Each point is reached from the start by the listed moves, each made 0, 1 or 2 times, or once backwards (-1), plus a little noise. Say if it took an odd or an even number of moves. Then give how often each move was made.

Moves:
(1): [27 -8 -2  8  3 -2]
(2): [ -1  25  -8   1 -13  -8]
(3): [11  1 23 -5  4  3]
Start: [  4   3 -27  -8   8 -14]
Points:
[ 28  44 -44   2 -15 -33] => odd (1, 2, 0)
[ 16   3  -5 -13  13 -10] => odd (0, 0, 1)
[ 16  21 -60   6  -6 -26] => odd (1, 1, -1)

Moves:
(1): [19  4 -4 -3  2 -1  1  1  4  6]
(2): [-1 17  4  3 -4  2  4 -4  0  1]
(3): [ 1 -4 13 -3 -2 -2  5 -4 -3 -1]
(4): [  0  -5  -4  14   3   1   3 -10   1  -1]
(5): [-1  7 -5 -4 13 -2 -3 -7 -4 -2]
(6): [ 2  1  4  0 -3 18 -4 -2  4  3]
(7): [-3 -5 -5 -2  7  5 18  0 -2 10]
(8): [-5  4 -1  5  9  5  1 14  7 -2]
(9): [ -7   0  -1 -10  -3   1   3 -14  19   1]
Start: [ 4  0  4  6  1  4 -2 -6 -2  4]
Points:
[-30  48   7  22   2  15 -11   3  34 -13] => even (-1, 2, -1, 0, 0, 0, -1, 2, 1)
[29 60 -2 -1 28 -7  9 21 13 10] => odd (2, 2, 0, -1, 1, -1, 0, 2, 0)
[-26 -37 -19  -7  -2  -4  32 -19   5  20] => odd (-1, -1, -1, 0, -1, -1, 2, -1, 1)
[  3 -30  24 -20 -29  37  -1 -45  37  13] => even (0, -1, 1, 0, -1, 2, 0, -1, 2)

Moves:
(1): [ 9 -1  2  2 -2  0 -2  2  0 -1 -3  1  1 -3  0 -3  2  2 -1 -2 -2  0  1]
(2): [ 0  8  0  0 -1  2 -1  1  3 -3 -2  1  1  1 -1 -3 -4  2 -1 -1  1 -3  0]
(3): [-4 -1  6  3 -2  0  0 -1  0 -1 -5  2 -3  2 -2  2  0 -1  0  3  1  1 -2]
(4): [ 3  1 -3 10 -1 -4 -1  1  1 -1  1 -4 -4  0  1  1  3  6 -2  2  6  2  4]
(5): [-2  2  2  2 13 -1  2 -3 -1 -1 -3  2  0  1  1  0 -1  1  2 -1  3 -2 -1]
(6): [-1 -7 -1  5  3 17  0  1 -2  1 -2 -2  1  1  1 -1  3  1  5 -5  3  4 -2]
(7): [ 2  6 -3  2 -4 -2 15 -3 -5 -1  0  2 -1 -6  6  4 -1  0 -2  4  2 -4  3]
(8): [-3 -1  0  3  1 -1  1  9 -2 -1 -1  2  2 -4 -3 -1  1 -1  1 -1  0 -1 -4]
(9): [ 4 -3  0 -2 -1 -1  2  2 11  5  0  2 -3  0  3  3  3  4  1  0  0  2 -5]
(10): [ 0  5 -3  1 -4  1  0 -1 -4 13  1  2  1 -1 -1 -2 -6  0  1  2  1  0  2]
(11): [ 4  0  8  1  0  3  2  1  3  2  9  0  1  0  0 -2  3  1 -4 -1  1 -2  2]
(12): [-1 -1 -1  3 -1 -1 -1 -2 -1  0  2 10  1 -1  3  5  3 -1 -2 -3  0  3  0]
(13): [ 0 -1 -2  2  2  0  0 -2  3  0 -6 -2 15  0  0 -8  2  4 -3  5 -4 -2  0]
(14): [ 3  1  1 -1  2 -3  1  8  0 -1 -2  1  2  9  3 -1 -3  4  0 -3 -4  3  0]
(15): [-2  2  3  0 -2  0 -4  2 -2  1  0 -2 -1  0 10 -6  0 -1  0  1  4  0 -4]
(16): [ 3  3  1  1  1  3 -4  0  2  3  0 -7 -1  3  0 11 -4 -5 -2  3  0 -2 -2]
(17): [-1  8  0 -4 -1 -1  1  2  1  0 -3  4  2  3  0  5 12  0  1  1  0  2  3]
(18): [-5  4  2 -4  2 -2 -2  1 -4  1 -1  0 -4 -3  4  8  0  9  1 -3 -2  0 -1]
(19): [-2  0  1  2  1  2 -2  2  1 -4  2  1  3  1 -3  4 -2  0 13  7 -1 -2  1]
(20): [ 3  4 -2 -2  4  0 -3  3  0 -1  0  6 -5  2 -1 -3 -4  2 -7 13 -5 -1  1]
Start: [-1  0  5  2  5  0 -2 -2  1 -1  0 -5  9 -3 -1  1 -9 -4  4  2  0  1 -8]
Points:
[-22  -7   5  36  20  31   6  -4  19  13  -4  24  18   0  -3  33  29 -11
  52  -1  29  16 -19] => even (-1, 0, 1, 1, 2, 2, 0, 1, 2, 1, 0, 2, 0, -1, 0, 0, 2, -1, 2, -1)
[ -5  36   7   2  17   5   9   6  21   6 -35   9  50  -3  10  11   3   0
  41  17   0 -15 -23] => odd (1, 2, 0, -1, 2, 0, 1, 1, 2, 1, -1, 0, 2, 0, 1, 1, 2, 0, 2, -1)
[-14 -10  -1  11  33  -4   0  23  -6  19 -18  29  22 -16  32   2   8  33
  22 -21  -5  17 -34] => even (1, -1, -1, 0, 2, 1, 0, 2, 2, 1, -1, 2, 1, 1, 1, -1, 0, 2, 0, 0)
[-22 -15   8  60  13  17   8  -4 -30 -10 -27   7  25 -32  16 -21   9  20
  -9  -9  21   6 -17] => even (1, 0, 2, 2, 1, 2, 1, 2, -1, 0, 0, 2, 2, -1, 1, -1, -1, 1, -1, 0)

Moves:
(1): [ 2  9 -9  2  2 -3 -2 -4  2  1 -4  1  5 -4  0  4  2  3  3 -1  7 -6 -2 -1
  7 -8  9]
(2): [  8  11  -2   3  -7  -4   4  -6   2  -6   3   7  -3   3  -1   1   7   3
   1   3 -10   2   6   2  -2  -8  -2]
(3): [  3 -10  11   4  -3  -1   1 -10   0   5  -3   2   0   1  -1  -2   4   2
   5   3   2   1   0  -6   4  -3  -3]
(4): [ 0 -2 -2  6  4  9  3 -3  7  2  0 -2  1 -6  9 -2  4 -1  5  0 -3 -2 -7 -4
 -2  6  2]
(5): [-2  3 -1  6  8  0 -4  0 -7  5  1  5 -2 -1 -3  1  7  6 -1 -8  9  2 14 -5
 -4 -5 -1]
(6): [-2  2 -3 -4  0  2  0  6 -2  4 -6  0 -4  3 -2  9  0  0  2 -5  4  4  2  7
  2 -1  3]
(7): [-2 -1  0  3 -3 -2  8 -1  1 -2 -2  3 -1  1 -2  0 -4  1 -1 -6 -1  2  6 -5
 -1  5  7]
(8): [ 4  1  0  2  1 -7  5  3  5 -4  2 -6  0  2 -2  4 -2 -2 -3 -1 -3  2 -6  4
 -1  2 -3]
(9): [-2  4 -2 -4  0 -2  1 -2  7  2  3  5 -4 -1 -4 -7  2 -6  4 -8 -1  7 -4  4
 -5  3  2]
(10): [ -4  -2  -5   1  -8  -8   8   4   6  10  -1   1  -6   1  -6 -10   2  -2
  -5   3   8  -5   3   0 -16  -1   7]
(11): [ 0  3 -2  0 -2  3  3  4  3 -1 10 -2 -2 -2  3  1 -8 -4  1  2  5 -7  2 -2
  0  1  1]
(12): [-2  5  6 -2  0 -4  0  1  3 -1 -1  5 -3 -1  1  4 -6  3 -7 -2 -3  0 -4 -4
 -3  2  2]
(13): [-2  1  2 -1 -1 -2  0  4  3  0  4 -4  5 -4  4  1 -6  7  2 -3 -5  1  3  2
 -1  1 -2]
(14): [-6  0 -4  3  0  3  0 -2 12  1  2 -4 -2 10 -2  2  1  4 -1  4  0 -4 -7 -7
  2 -1 11]
(15): [  0   3 -15  -1   0  -7  -2  -7   2  -1  -1   1 -11  -1   9   2   3   0
   2  -3   0   3  -5  -1   1  -2  -2]
(16): [-5 -1  2  5 -4 -6  1 -2 -3  0 -2  0  1 -3 -4  3 -4 -2  3  6 -7  5  1  0
  2  1 -2]
(17): [ 3  4 -1 -7  1  3  3  9 -1  0  9 -1  0 -5 -2  1 11 -6  1 -2 -2  0 -5 -9
  2  8  0]
(18): [ -2  -1  -4   8  -1  -4  -3   6   0 -12   0  -1  -4  -9  -1  -6   5   6
   3   1   3   0   3   8   5   0   4]
(19): [-4 -1 -2  0 11 -5  3  2 -5 -3  0  5 -1  3 -8 -8 -6  1 13  0  3 -5 -1 -1
  0 -1  1]
(20): [-4 -3  4 -4  7 -4  4 -7  9  2 -4  8  1  5 -6  0 -4  0 -3  6  0 -2  1  5
 -4 11 -2]
(21): [-13  -3  -4   1  -8   1   0   5  -4  -6   0   1   2   1  -1   3  -3 -11
   7   1   9  -8  -1  -3   6  -9  -9]
(22): [ 9  0 -4  0 -1  2 -3 -1 -2 -1  2  5  6  8  6  0 10 -3 -2  2  3  6  0 -6
  2  1  5]
(23): [  6  -9  -4  17   7  -6  -9  -3   6   3   0   4  -2  -2   2 -11   4   0
   2   1 -11  -8   3   9   6   2  -2]
(24): [-1  0 -1  3  0 -6  4  0 -5  1  1 -3 -2  3 -2  3  1  6 -3 -6 -1 -2  0  9
 -2  5  4]
Start: [  8   4   7   3   8   1  -5   1  -5   4   7  -3   8 -21 -10  -3   1  -1
  -8   7   3 -14  -6   8   3   1 -10]
Points:
[  8  21   1 -18   9   3  22  14  36  31  48  38  17 -32  -9 -39  30 -42
 -12   7  36 -46 -30 -16 -45  45  12] => odd (1, 0, 0, 2, 0, -1, -1, -1, 2, 2, 2, 2, 0, -1, -1, -1, 2, 0, 0, 2, 1, 2, 0, 1)
[ -5 -14  11  -6  19 -17  36  17  45   2  33  30 -11  -2 -24 -28   0 -46
  -9   1  36 -22 -39 -14 -27  60   7] => even (-1, -1, 1, 1, 0, 0, 1, 2, 2, 1, 2, 2, -1, 0, 0, -1, 1, 1, 1, 2, 1, 2, 0, 0)
[-39  24 -20 -34   5 -25  45  20  33  34  18 -22 -32   2 -14  59 -32  -3
 -44 -33  48 -31 -22   9 -31  37   4] => even (0, -1, 0, 0, 1, 2, 1, 2, 0, 1, 2, 1, 1, 1, 2, -1, 1, -1, -1, 2, 1, -1, -1, 2)

Moves:
(1): [10  0 -1  3 -2 -2  5  1  3  0 -3  2 -2  3  1  4  1 -2 -1  2 -9 -4  0  0
  0  2  5]
(2): [ 2 12 -1 -3  1  1 -1 -3 -1  1 -1 -3  2  2 -2 -1 -1  1  4 -2  1  0  0  0
 -3 -1 -5]
(3): [ 1 -1 12  0  0  0 -1  0  2 -2 -3 -2  1 -2  0 -6  0  2  3 -2 -1 -6 -1 -2
  2  2 -2]
(4): [ 2  0 -1  7 -2 -1  0  2  0  2  0 -1 -4  1 -1 -5 -1  0  4 -1  2 -1  3 -1
  3  1 -1]
(5): [-3  0  1  2 10 -1  6  1 -1 -3 -3  2 -1  0  4  2 -1  1 -7  0  2  2  4 -2
 -7  3  0]
(6): [ 1 -3  3  1  0 11  6  0 -1  4  0  2  3  1  3  2 -1  0  1  2 -1 -1 -2  4
  4  4 -3]
(7): [-5  1  2  1 -4 -6  7  2 -1  1  0  2  3 -2  0 -2 -2 -3  2  4  3 -5  2  7
  6  1  3]
(8): [ 0 -2  1 -3  0  2  2  9  2  2  0 -1 -1 -1  2 -2 -1 -2 -2  3 -1  1 -1  1
 -2 -1  0]
(9): [ -8   3  -1   7  -1   3   2  -6  13   2   0   0  -3   1  -5   1 -12  -1
  -1   1  -2  -2  -6   2   5   1   4]
(10): [ 2 -2  1  0  1 -1  4 -2 -2  9 -2 -3 -6 -3 -6  4  1  4  4 -7  0  4  2  3
  0 -5  7]
(11): [  3  -2   1   1   4  -2   5   2   1   0  11   2  -2   4  -3  -1 -10   3
   2  -2  -4  -4   3   0  -6  -4   1]
(12): [-5  0 -2  9 -4  3 -1  2  6  0  1 12 -1  3 -4  2  7 -1  4 -3  0  2  2  2
  1 -1  3]
(13): [ 4 -1  1 -1 -1 -3 -3  0  4  9 -1 -1  9  0 -1  2 -3 -2 -3  1  3  0  4  0
  2 -6 -1]
(14): [-4 -2  1 -4  1  2  1  2 -3  1 -3 -1 -2 11  6 -3  2 -1 -6 -1  1  4 -1  5
  2 -1  1]
(15): [-4  3  0  0  1  2 -1 -2  2  3  3  2  2 -2 14 -2 -2  2  1 -3 -5 -2  0 -4
  2  2  1]
(16): [-4  3  3  2 -5  1 -1  0 -1 -1 -1 -4  0  3  1  8 -3  2 -3  1 -1  2  2 -2
  1  0  1]
(17): [ 1  3 -2  3  3  3 -1 -1  1  1  5 -2  1  1  0  3  6  3 -1  0  4 -1 -1 -1
  0 -2  1]
(18): [ 8 -1 -3  2 -6  1  3 -3  2 -2  2  4 -1 -2  2 -2 -1 14  0  0  4 -1  0  4
 -6  2 -1]
(19): [-2 -4 -2 -1  3 -1 -4 -1  5  1  0 -4  0  4  2  2  0  1 12  3 -1  3 -1  5
 -6  2 -2]
(20): [ 1  1  0  0  1  2  0 -1  1  1  1  4 -7  0  3  0 -1  0 -1  8  0 -1  0 -1
 -2 -5 -1]
(21): [ 4 -3  1 -2 -3 -1 -1  2  1 -4  1  6 -4  1  3  3  2 -6  0 -2 12  1  2 -1
  2  2  4]
(22): [ 2  2  2  4 -2  0  5 -3  4 -3  5 -3  2  1 -1 -4  1 -2  0  1 -3  5  0 -3
  2 -1 -1]
(23): [ 1  1 -1 -3 -1  2 -3  1  1  1  2  0 -2 -1  0  0  2  0 -1  2 -2 -1  8  3
  1  3  1]
(24): [-2  3  1  3  1 -3 -4 -1 -1  0  2  1  0 -1  2  3 -1 -4 -3  2 -1  4 -6  6
 -1  2 -1]
Start: [ 1 -3 -1 -4  6  4  2  4  4  7 -3  6  4 -1  4 -3 -8  2 -3  2 -7 -3  3  1
  2 -8 -3]
Points:
[  3 -28  14  43   5  28   6  10  60  32   4  43   0  16  41   8 -17 -14
  19   5  -5   4   1   4  12  -3  -1] => odd (1, -1, 1, 2, 1, 2, -1, 1, 1, 0, 0, 2, 2, 0, 2, 0, 0, 0, 2, 1, 2, 1, -1, 1)
[ -6  17  29 -23  46  36   1   4 -12  15 -25  13  14 -13  42 -11   4  15
 -11   6  -6   0 -13  -5 -23  -3 -42] => even (-1, 2, 2, -1, 2, 2, -1, 1, -1, 0, -1, 0, 0, 0, 1, -1, 0, 0, 0, 2, -1, -1, -1, 1)
[-15 -28  25  26  11  23  22  -1  53  50 -35  16 -12  42 -10  37 -23  17
   2  14 -25  -6   0  25   4 -34  24] => even (2, -1, 2, -1, 1, 1, 0, 0, 2, 2, 0, 2, 2, 2, -1, 2, 1, 0, 2, 2, -1, -1, -1, -1)
[-20 -12  13  27   0  32  38  25  25  24   8  11  12  12   4 -41   6   3
  27  11  -3  -5   9  25  27  -6 -11] => even (-1, 0, 1, 2, 0, 2, 2, 2, 0, 0, 0, 2, 0, 1, 0, -1, 1, 0, 1, 0, -1, 2, 0, -1)
[ 24   5  17  24  13   7  29 -25  39  34   4   7  25  -1 -27  16 -29   9
  10 -27 -23   3   7  -6  -1 -25   4] => even (1, 1, 1, -1, 1, 1, -1, -1, 1, 2, 1, 1, 2, -1, 0, 0, 0, 0, 0, -1, 0, 2, -1, 0)
